Each point is reached from the start by the listed moves, each made once or not at all, plus a little noise. Is the number of moves made odd or even? Then give how often each move was made.
In the rows, 128 means zero.

Moves:
(1): [134 111 106 114  94]
(2): [130 116 169 115 113]
Start: [126 193 153 166 140]
Points:
[128 183 196 154 124] => odd (0, 1)
[135 165 172 138  90] => even (1, 1)
[134 174 133 153 102] => odd (1, 0)
[127 194 153 168 141] => even (0, 0)

Moves:
(1): [130 170 122 128  90]
(2): [ 79 129 104  78 135]
(3): [159 153 128  98 121]
(4): [123 142 122 123 148]
Start: [108 108 113 131 104]
Points:
[ 60 108  89  81 112] => odd (0, 1, 0, 0)
[108 108 113 130 105] => even (0, 0, 0, 0)
[ 85 147  83  47 124] => odd (0, 1, 1, 1)
[103 121 107 125 126] => odd (0, 0, 0, 1)
[ 57 164  77  76  93] => odd (1, 1, 0, 1)

Moves:
(1): [ 91  69 116  78 157 186]
(2): [154 139 131 151 149 123]
(3): [116 113 151 156 104 111]
(4): [127 113 171 119 111 151]
(5): [127 124 112 149 111 142]
(6): [125 171 157 172 131 105]
Start: [138 128 110 126 116 132]
Points:
[162 120 138 161 101 165] => odd (0, 1, 0, 1, 1, 0)
[110  87 179 184 110 179] => even (1, 1, 1, 1, 1, 1)
[137 151 165 178  86 150] => odd (0, 0, 0, 1, 1, 1)
[ 99  66  79  94 128 204] => even (1, 0, 0, 0, 1, 0)
[100  69 101  76 141 195] => odd (1, 0, 0, 0, 0, 0)
[134 112 153 119 101 156] => odd (0, 0, 0, 1, 0, 0)

Moves:
(1): [115 153 109 146  94 143 156 160 149 114]
(2): [105 134 121 126 134 119 107 131 129 119]
(3): [126 116 148 134 109 138  90 121 133 124]
(4): [137 111  91 132 140 129  87 121 131 105]
(5): [100 122 133 127 118 144 150 135 116 124]
(6): [120 129 111 125 111 123 123 126 124 137]
(7): [173  81 123  75 172  82  83 116 164 131]
(8): [160 122 130 109 132 124  88 129 128 110]
(9): [118 147 121 119 118 162 120 132 140 139]
Start: [146 120 145 121 130 157 105 116 155 121]
Points:
[105 141  92 137  83 208  22 139 197  83] => odd (1, 1, 1, 1, 0, 0, 0, 0, 1)
[ 82 144 125 135  93 179 133 157 164  92] => odd (1, 1, 0, 0, 1, 0, 0, 0, 0)
[137 111 148 124  93 163  62 107 153 129] => even (0, 0, 1, 0, 0, 1, 0, 0, 0)
[118  82 134  59 123 157  11 106 193 127] => even (0, 1, 1, 0, 1, 1, 1, 0, 1)
[184  69 104  96 137 136   7 122 222  81] => even (1, 0, 1, 1, 0, 0, 1, 0, 0)

Moves:
(1): [123 151 151 141 155 123 146 117 130 179 146 123 146 150 124]
(2): [143 172  91 140 150 136 151 109 162 143 154 141 119 161 128]
(3): [136 122 125 135 127 117 110 114 105 117 120 124 138 125 139]
(4): [113 112 139 121 118 126 129 132 131 104 104 146 141 114  98]
(5): [132 111  98 128 137 129 120  84  96 134  86 100 195 142 179]
(6): [ 93 109 156 136 119 120 121 158 120 110 122 136  95 122 119]
(7): [ 96 124 134 126 137 131 134 135 127 118 139 115  97 120 116]
(8): [132 155 134 120 142 127 133 136  99 137 136 105 112 148 146]
(9): [106 119  99 113 143 117 125 147 119 121 112  95  76 126 135]
(10): [174 154 110 140 141 138 143 110 139 123 122 108 115 140 149]
(11): [119 132 195 114 108 109 122 112  94 145 121 129 143 122 149]
(12): [113 143 132 129 122 133 118 120 123 149 118 104 136 135 127]
Start: [144 146 112 129 112 127 141 147 122  96 143 143 100 147 153]
Points:
[113 223 154 112 162  97 180 128  88 152 144 116  67 197 162] => even (1, 1, 0, 1, 0, 0, 0, 1, 1, 0, 1, 0)
[120 192 123 162 164 135 195 138 166 101 157 144  45 188 119] => even (1, 1, 0, 1, 0, 1, 1, 0, 0, 1, 0, 0)
[ 97 186  66 110 168 122 173 168 127  74 150 111   8 179 141] => odd (0, 1, 0, 1, 0, 0, 1, 1, 1, 0, 0, 0)
[147 186 153 108 117 101 128 124  37  98  78  52  59 163 200] => odd (0, 0, 1, 1, 0, 0, 0, 1, 1, 1, 1, 1)
[ 58 111 184 116 127  81 133 133  48 121  66 102 125 159 190] => even (1, 0, 0, 1, 1, 1, 0, 0, 1, 0, 1, 0)
[ 93 222 107 143 174 108 150 152  86 155 166  71  26 224 179] => odd (1, 1, 1, 0, 0, 1, 0, 1, 1, 0, 0, 1)
[159 154  87 135 151 127 144  85  51  62  82  72 133 167 212] => even (0, 0, 1, 1, 1, 0, 1, 1, 0, 1, 0, 0)
